Each wall is flat, endless, passes through zero and stands at right angles to its row. A trip goes straight from one point to another. Which walls does it cross, in order?

Walls:
(1): [  1 -15  23]
(2): [-16 -22  42]
(3): [ 14  48 -10]
(4): [ 73 -52  16]
Trips:
[-22 -39  84] to [-81 -14 -27] => 4, 1
[31 12 67] to [ -6 -64  44] => 3
[ -3 -19 -64] to [-17  39 -15] => 3
[-69   7  -2] to [ -3   3 -61] => 2, 3
[ 19 -45 -21] to [-31 -18  18] => 2, 4
[ 57  21 -27] to [-53 -42  14] => 3, 1, 2, 4

Walls:
(1): [  1  16 -11  45   8 -35 -56 -67 -27  -6 -31 -53   0  30]
(2): [-25  -9 -26 -15   4  67 -57  22  69 -41  66  22  -7 -13]
(3): [-28  10   6  48  20  27 -10  31 -13  19 -28 -34 -35 -40]
(4): [ -4  34  53  13  10   0 -15 -14 -14  29 -43  36 -56  25]
Trips:
[ 18 -32  28  33 -42  67 -41   5  24 -63  55 -20 -48   9] to [ -3 -34   8   1 -39  54 -94 -25 -29   6  37   7   5  32] => 1, 3, 4
[-56  50 -37  17  15  -3  29  -6  35 -52   0 -68   0   9] to [-62   3  17   5  34  17  22  70 -31 -59  20 -26  20  -4] => 1
[-35  15 -16 -39  14   0  10   8 -42 -22  -6   5 -88  -2] to [ 25 -30   1  29 -73  14  13  20  -1  31 -36  52 -26   4] => none
[-24  65  32  16  83 -12 -80  27 -77  96  42  36  24  69] to [ 23 -16  69 -44 -25  25 -27 -38  76 -44   4  85  10 -19] => 3, 2, 1
[ 33 -14  16   1  45 -17 -54 -17   8 -33  16   7 -77 -84] to [-10 -36  15  47  -2 -35  89 -46  -7  31 -70 -38  -4  -7] => 2

Walls:
(1): [-37  22 -26  -6  -1  47 -29 -21  17 -44 -74 -11  24 -46 -19  21   7  31
   7   2  25  43 -11  83   2   3 -21 -47 -22  -9  48   3  42  37   5 -12
   0   2  11  10 -37   7  75  83 -26  36  12 -51]
(2): [ 21  -1 -44  -6 -65   8  -2  17 -83  11   5  36 -21  20  -5 -49 -59 -71
  15  56  24  74  -7  64  -1 -16 -35 -25  17 -27  27 -48 -18  16 -49  23
  -1 -36 -45 -13 -13 -48  18  39  15  -1  22 -35]
(3): [ -7   9  31  21  -5  43  17  31  37 -40 -26 -13 -30  19  -7 -91  56 -11
 -19  16   2  24  29 -49  62  30 -20   2 -34  30 -10  51  10  42  18  24
 -26 -63  68 -29  19 -41 -24 -15 -12  42  46  20]
(4): [ 21 -14  59 -50  36 -11 -22   5   6  -6 -24 -34 -19   4 -12 -52  15 -31
 -76 -38   8 -22  69 -26  24  13  12 -19 -23  86 -11  -8   9 -16   3  16
  -9  32 -25  -6 -18  59  48  13 -18  44  19 -34]
(5): [ 54 -62  44 -42  -1 -27   7   2  -3 -33  -1   3  -1 -15  10  40  14 -74
  75  29 -23  -1 -28 -23 -24  19  39 -23  52  19 121  43  45   4 -14 -11
 -11  20  40 -12  42  18 -39   5 -24 -11  14  42]
Trips:
[ 27 -55 -23 -60  11 -33  -1  -9  17 -37  40  31  16   0   0 -24  69 -56
   6 -60 -38  -8 -27  38 -34   8   5  61 -39  -1  -9 -26  -4  21  55  24
  -1   2 -24  46 -18  -5  -6  11 -20   3  28  51] to [ 14 -48  -8  -8  22  49 -16  28 -22 -53   9 -45   1 -16  -7   8  68  -8
 -61   5  14 -39 -31  26  -6  30  40  -3   3  11  38  61 -10 -48 -63  25
 -28 -33  -6 -47 -35 -52 -13 -46  14 -32  21  21] => 3
[   4   -1  -71  -22  -20  -30  -27    4   38    2   -7  -12   34   42
  -36    3    1  -37   -1   -4  -13   15  -25  -87    1  -88   60  -24
   32  -38  -49    3   39 -107  -45   26   20  -21  -26   20   28  -15
  -86  -59   26  -21   40  -54] to [ 66 -22  10  19 -14 -47 -33  64  53 -32  13  12 -39 -23 -59 -43 -28  69
   6  22  59 -19  64 -25 -36  47 -26 -20  11  38  32   1  88 -11  44  44
 -78  24  28   4   3  25  11  30 -56   9  60 -46] => 2, 4, 3, 1
[ 28  17  19 -24  44  -5  68 -13 -19  77 -21 111 -34   7 -19 -14  18  -3
   3  49  41   0  -5  12  73 -12  17   4  27  50 -13  -1  34 -76  16  13
  14  13  18 -20 -22  -6  29  -2 -32  42   8   2] to [ 20   2  31  10 -32  12  -5 -16  17 -11  -9   1 -19  -3 -39 -31  -7  90
  -9  42 -24  -5  29 -68  23 -49  20  32  16   4  65 -21  67  31  14  15
 -20  47   0 -50 -29  29  17   5  29 -26 -10 -40] => 2, 1
[ 15  29 -42 -10  21  62 -15 -24 -13  54 -15  43 -16 -23 -41 -25  14 -29
  -4 -18  28 -52  66 -24  61  -3  42   4  33 -11  11 -11 -17 -33  38  -4
  34  20 -67 -46   5 -41  73 -11  20 -19 -88   5] to [ 32 -36  17 -29  38   3 -44 -29 -19 -14  51  13 -54 -22  42  79   5  23
 -75 -19  -8  50  19 -59   1   4 -18  17   0  -7 -33  -8  42  15  35 -22
  13  38  12 -40 -40  -1 -10 -16 -50 -59  46  21] => 2, 5
[  7 -31  14 -31 -74  71   8 -11 -51  30  -2 -54 -44 103  12  27 -44 -26
   8  13 -18 -18 -38   2  36  15  12 -60 -23 -35 -18  42   4  42   4  44
  47 -11 -10  29  -8 -69 -30 -65   5  -2  52  97] to [ 46  54  44 -65  11  38 -49  -8  22  33 -17  78  67  30 -40 -40  12  10
 -12  -8 -17 -34  36  22  12  72  57 -69   2 -17 -19 -33 -17  26   5 -11
  56  17 -15  -2 -28  27   5  12  16  20   4   2] => 4, 5, 1, 3, 2

Walls:
(1): [ -9 -33  29 -15 -43 -17  59  -2 -41  11  38  18   2 -42  95 -30 -32   2
  11  26  31 -17 -46 -13 -10  31 -46  23  25 -21  10  -6  19  16 -54  23
 -22  -8  25 -25 -34  55 -35 -10  20  17 -10  43]
(2): [ 25  34  47 -67  -1  55   7   0   1  31  16 -64 -28  26  20 -51   7 -55
  45  46  28  30 -19 -71 -56  32  21  51 -33  32  28  38  16 -47  47 -62
  -8 -89  -4 -31 -63  28  13 -17  10 -56   0 -58]
(3): [ 42 -37   2 -46  15 -11  68  29   7 -22  10  58  70  26 -22   1  62  31
  28  22 -20 -17 -23 -20  -4  61 -28  14  -1 -18 -22 -51  14  -7 -16 -25
   1   5 -15  -9   3  37  74  11   5 -31 -81 -25]
(4): [ -27  -13  -47    5   39   12   47   50   13  -18  -75   29    1    5
    9   10    6   41  -33  -17   13   42  -36   -8  -48    9    5   -3
  -75   45  -12  -28  -55 -111   46    5  -42   -8   14  -20  -39  -15
  -18   16    1  -11  -14  -11]
Trips:
[-76 -39 -13   5  -4 -19 -19  20  -8  -7  63  39  46 -19   5  11  77 -19
 -45 -21 -26  32 -63  50 -17  49  25 -31  27  -9   3  71  12   1 -74  89
 -20  24 -71   4 -32  37 -23  10 -13 -20   5  64] to [ -34  -38  -56    5  -38   25   40   -2   33   69   -9   -6  -11   24
   -5  -31   42  -30   28   23  -42  -39    3  -28    1  -18  -78 -100
   20  -34   -6   48  -55   47   58    2  -42   33   29   12   11   47
   17  -33   24   -3  -19  -28] => none
[-44  43  64  -9  20 -27  21  -6  16 -33  53  -9 -39   5  18 -42  -7   1
  -2 -49  73   1  15  12  72   5  -5 -35  31   1   9   4  23  -2  56 -23
  -2  26  55 -44  20  38  57  33  43  43 -39 -28] to [ -44  -83  -18   13  -36  -18   -6   33  -52   43  -75  -32  -26   43
  -12   13   -5  -12  -38  -21  -20   41 -111   47   45    0  -23   49
  -14  -41   56   13   -5   32   43   -7  -34  -41    5   -9   45   -2
    6   28   -3   27   71    2] => 3, 2, 4
[ 46  12  -9  43  32 -27  57 -31 -26  -9 -35 -21 -31 -42 -29  39 -52  -5
 -27 -24 -35  40 -47  31 -18  39  38  25  20   9  28   3 -47  23  -1  34
 -23 -33 -46  63  31  24   0   8 -33 -24  38 -31] to [ 10  10  43   4  33 -70  23  14 -13  25 -19   5   0  63   3  13 -33  -6
 -13 -18 -42  54   0  52  10  -9 -20 -52  79  20  41 -28 -41 -39 -10  -1
 -30  19 -77  39 -16 -20 -25   0 -28 -64  44   3] => none
[  74  -23  -24  116  -51  -27   50  -82    8  -59   40 -121  -40  -28
 -108  -55   54  -48   11   62  -29  -26    9    8   65   68  -53  -36
  -26   27   -5  -33   35  -73  -32   31    5  -59   50   69   -1   40
   21  -48  -21   58   38    2] to [-23  48 -28 -89 -26  -2 -27  10 -62 -73 -11 -12 -27 -28  41  20  53   1
  24 -37  31  48 -17  15  63  27 -38  43  -8 -27 -10 -69 -52 -21  46 -56
 -46  36 -49  10  -7 -29  16   6  15  22 -17  10] => 3, 4
[-24 -64   0   6 -45 -26  22 -39  66  26  44 -22 -59 -55  39 -12  23  25
  -1  25 -17  13 -19 -52 -11 -36 -11   1  -7 -61 -19  57  73  -3 -30   9
 -36 -49  41   0 -62   8  48  64 -13  28   4  25] to [-27  16  -6  -4   1  42 -63  -6  65  20 -28 -16   4  74  26  35  -8 -43
  12  -6  62   9  54 -71   9  27  48   1  76 -69 -42   0 -15 -31 -18 -66
  -4  -6 -42 -47 -19  -5 -55  45  10 -49 -33 -54] => 1
[-52   1   1 -15 -11  15  -3  -2  59  19  -4  15 -21  60 -21  17  -1 -64
   5  44  -6  -6  44 -19  35   1 -20  21  35  -6  72 -35  58  12  18 -17
 -39 -24  65  19  70 -34 -31  22  14 -13  20  15] to [ 49 -25  19 -20  -4 -15 -14 -58 -13  15 -53 -24  26   2  17  21 -16  36
 -41   7  61 -14  17  49  23 -62 -34  44   2   1  67   9   2  22  21  62
 -38  -2   6  -7 -14 -19 -13  36  38 -34 -17  51] => 2, 1
[ 13  38  12 -37  -7  29 -13 -11 -88 -40 -36   3  -6  42  58 -30  94 -28
  34  22  24  -3 -57 -50 -15  -7  -6  27  29  21 -32  21  27   0  46  25
  48  31 -53  -5   7   0  12  56 -30 -73 -58  64] to [ -8   0  18  40  -7 -78 -17  37  27   7  26 -16  28   3  22 -34  54 -13
 -26 -13 -10  24  -2 -19  97 -22  30  33 -32  15  -4 -44  -6 -42  42  -8
  34  14  11 -36  20 -11 -48   0  12 -36  57 -32] => 4, 1, 3, 2
[ -37   13  -19   41   45   36  -39   95    6   15    9 -107    8   80
  -30   -7  -53   37   55   -1   35   -1  -18  -46   67  -43   51    4
  -52  -28  -27   17  -64   33   65  -17   20   45    1  -15  -19    0
   37  -14  -56   33   33  -39] to [ -7 -30  35  -6  10  13  11 -38  -9  76 -11 -30  22 -26  45  33   2   3
  22 -48 -11   1 -24   9 -53  21   0  15 -13 -35 -34   3  62   0  31  10
   1  21 -67 -27  29 -80  46  28  -4 -58   0 -40] => 3, 4

Walls:
(1): [-58   0  39  18  22 -21 -12  15 -42  -9 -10  -6  49  14 -54  34   8  33
 -70 -59  10 -11 114 -21  22   7 -41  14   7 -57 -15  -4  -3  25  -9  -3
 -20  48  39   0  -7 -30 -38  35  60 -44 -72  13]
(2): [ 20  31  17 -13 -13 -14 -12 -43  70 -21  31  10  -5 -13  43  18 -37  19
   1 -10  16  24  38   3   3  49 -19  17 -20 -36 -35  -2 -14  -3  28 -15
 -10  10  30 -42 -16  44   1 -34  21  10  47  12]
(3): [-37  44 -18  39  -1  -2  -7   9 -13 -26 -10 -20   1  27  44  -7   2  34
  17  -1   7  32 -16 -37  19   8  25  31 -18  15  13 -22  17 -23  14  28
  35  10 -33 -10   3  -7  -2 -34   5  45  61 -25]
(4): [-23 -36  49  59  -7 -38  45  -6   4 -11 -49  -7 -21 -23 -28  31   6   9
  -9  54  54  17  -6  13  52  24  38 -34  58  -7   1 -67   0 -43 -38 -55
  10  -5 -68 -28  30   9   6 -38 -13 -50  15  31]
(5): [ 24  28  -2  60  14  46 -60  26  -5  22  13 -77 -77 -66 -23  24   4  25
   6 -12 -26 -45 -71  46  57  -2  74  10 -22  15  -8 -14  11  19 -22   1
 -24  22  31  -6 -41 -69  19 -23  45  32 -84  44]
(6): [-96 -25  -8  32  -1  14 -54 -36  -4  61  33   8  13  17  14  38  59 -57
   6  46 -13  17 -22  36  17  58  -6  53  29  15  -1  15 -39   1 -30 -59
  21 -26   5 -29  31  48  11 -18 -11  26   4  53]
(7): [ 33  54 -31  65  -7  -1 -22   7 -81  57  18  44  12  -7  -5  -6 -55   8
  -7 -55 -36 -34 104 -32 -17 -20  61 -28  37 -13  23 -67 -75  31   2 -10
 -17   7  17  62  43 -57 -41 -11 -16  -1  -9  -5]
Trips:
[  2  -6   7 -20 -22  -2  -2 -32 -15  10  25  18  16 -63  -5  25  58   1
 -33  35  13   8  49 -33 -27  18   5   7   1 -19 -25  10  11  -6 -27   8
 -31  43 -39  26  43  44 -49 -47  -5  10  11  -8] to [ 23   0  52 -10 -41  29  57  29 -29 -10 -35 -27  40 -28 -46 -20 -10 -25
  -2  36  12  34  29 -49 -34  30 102 -24  41  38  44  -1  -8  21  -4  73
  -3 -17 -33  65 -12  40 -12  29 -68  50 -91 -37] => 2, 6, 1
[  2  60   8  40  60 -33  -7  -3  -9  52 -10  32 -21 -67  -1  33  35 117
  24   3   8 -26 -39  43  -1 -35 -34  29  39 -21 -18  33 -12  -6  26  53
  -9 -49  71  60 -31 -42 -15   6   5  37 -30  16] to [  2  47 -50  48  16  62 -10   0  51  30  -8  48  11  -6  25   8  36  -9
  47 -10   4 -49  20  43  17 -34 -13   5   7 -13 -27  32 -35   7 -13 -48
  11 -31  17  30  43   6  55  74  35 -77 -11 -18] => 6
[  36  -18  -33   -6  -57   28  -29   30  -41    7  -45   43   25   63
   12   37  -37   25  -44   -1   13  -22  -23   21   19   28   37   48
   16   13  -56   -1   -3  -13  -17   12    8    2  -83    7   16 -107
    2   56   -3   14   35   26] to [-49   9 -72 -50  16  32 -94  12  -3   8  29   7  17   4 -53 -42  38 -21
 -39  11 -13  85  -6 -27  32  -4  34  74  41 -21  50  34   7  82   3 -40
 -19  43  31 -49 -84  47  17 -17  57 -18 -50  -8] => 1, 6, 4, 7, 3, 2

Walls:
(1): [ 53  52  11  30  10  -6 -22  23  33  39 -31 -31  18  26  35 -22 -16 -66
   3  25  77 -11 -23   8  21  -2 -37   8 -33  -1  -2  50  48 -54 -12 -12
  -4 -49 -76   9  66  50 -52 -38  19 -16  -1 -49]
(2): [ 10   9  10 -23   7 -68  86  13  38  52 -54  26  22  35  45  12  50 -36
  -6  58 -36  59  61 -12  -2  10  37 -20 -19   9   1  16 -32 -33  27  49
  36  20  12  19 -12 -17  37  48   8  51   4   7]
(3): [ 31  -5   8 -20  18 -13 -17 -10  24 -23  25  11  27 -14  24 -29  33  18
 -23   0  16 -55 -27 -23  -2  35 -42  53  -9 -29  10  11  17  56  22  -3
  26 -18  32  27  44  58  26   7  36  22 -44 -57]
(4): [-20  22  67 -40 -14 -53  32  31   9  -6 -69   5 -82  42  14  37 -21   4
 -27  15  19  33  59  -4  12  45 -33   2 -10 -19 -20   1  11 -21  30 -17
 -32 -10 -16   9  18 -43  27  -5  56 -14  -3  12]
(5): [ 24  46  50 -15  41  -2  45 -38  15  51  -5  37 -27 -14  46  34 -24  50
  50 -41  -5 -17  24 -18 -67 -68  -5 -14 -19  20 -54   5  11 -18 -10 -30
  -6 -29 -57 -20  31 -16 -41  -9  30  -5  32 -96]
(6): [-76 -14  12 -10 -72 -37  41 -28  -6 -27 -47 -43  -6  29 -41  -3 -22 -19
 -49  35  34  50 -47   5  15 -15  15  38 -10  25 -36  -4 -10 -40  -3  -9
 -48  28  -7  23  40 -30   7 -38  28 -48  47  21]
(7): [  8 -78  65   5  21   1  30 -26 -29  30  -9  36  18 -10  18  53  39 -23
 -62 -32 -10  36   6  31 -19  38   3 -70  57 -14   7  57 -19  21  39  10
 -38 -46 -77  57 -82  53  40 -25 -52 -33  52   4]
Trips:
[ 30  16  33  60   8   7 -39 -43  37  20  26  31  25 -55 -49 -31 -28  10
   3 -22  -1  44 -36  10  22 -17   8   8 -23 -63  59   5 -36 -34 -18  34
   8 -19 -12  -1 -29 -17   1 -18 -45   1  14 -90] to [ -7 -18 -44  52  75   5  18 -37  21  25  63 -37  -1 -47  21 -26 -45  20
  24 -35  17 -32  32 -23  -2  -3  41  22  12  -9  31 -32  70 -24  12 -13
   0 -40 -38   5  -8  38  22 -16   6  33  -2 -26] => 7
[ 23 -75   9  32 -54 -16  11  13  30 -14  28  29 -35 -36  17 -16 -43  58
 -48  -1  -7  -9  23  38   3  24 -35 -19 -30  31 -40 -13  -1  -4 -32 -61
  84 -23  -6  25  43 -11  52  11  -5  19 -89  22] to [  7 -20   5 -38   2  39  22 -34   9  -6  -3 -53  37  -1   7  -2 -41 -44
 -13 -46 -24   3 -37  32 -15   1 -44  56  11 -34  45 -31  19 -24  33   9
 -13  -8  -6  44  49 -42  -7 -32 -46 -11  26  14] => 6, 1, 7, 4
[  5  30  28 -11 -18 121 -30  24  -8 -37  -3  27 -17   1  -9  46  27  44
  17  45   7  -2 -50 -23  75  18 -19 -26 -62 -43  23  18 -39  50 -18 -30
 -21  -5 -32 -25  37  70 -22  26  -8 -46 -13 -30] to [ -9 -10 -15   2  10 -15   6  31  30   7  -8  29 -66  36  11   5  17  20
  23  19 -18   4  33  14  24  53  10  21 -45  -9  69 -11   7   0 -25  25
   1 -18  33  52  31 -66   5  17  29   3   7 -36] => 4, 2, 1
[ 15  10 -36 -50 -51  40  29 -35  18  11  30   1 -10  29 -24 -35  14 -34
  -7  67   4 -23 -41  15  16 -31  42 -19  12 -46  67 -10   7 -12   8   4
   3  17  17  10 -23  31  66  16  16 -72   9 -41] to [ 34  55 -62   3  -5 -19  21   0  39  10   3  17 -18   4 -24  40  15  29
  47  21  10  16 -54 -14  30 -19 -17  22  -2  19 -41  26   3 -18  -9  23
  52 -70  72   6  27  30  41  10 -22 -51 -59  27] => 7, 1, 6
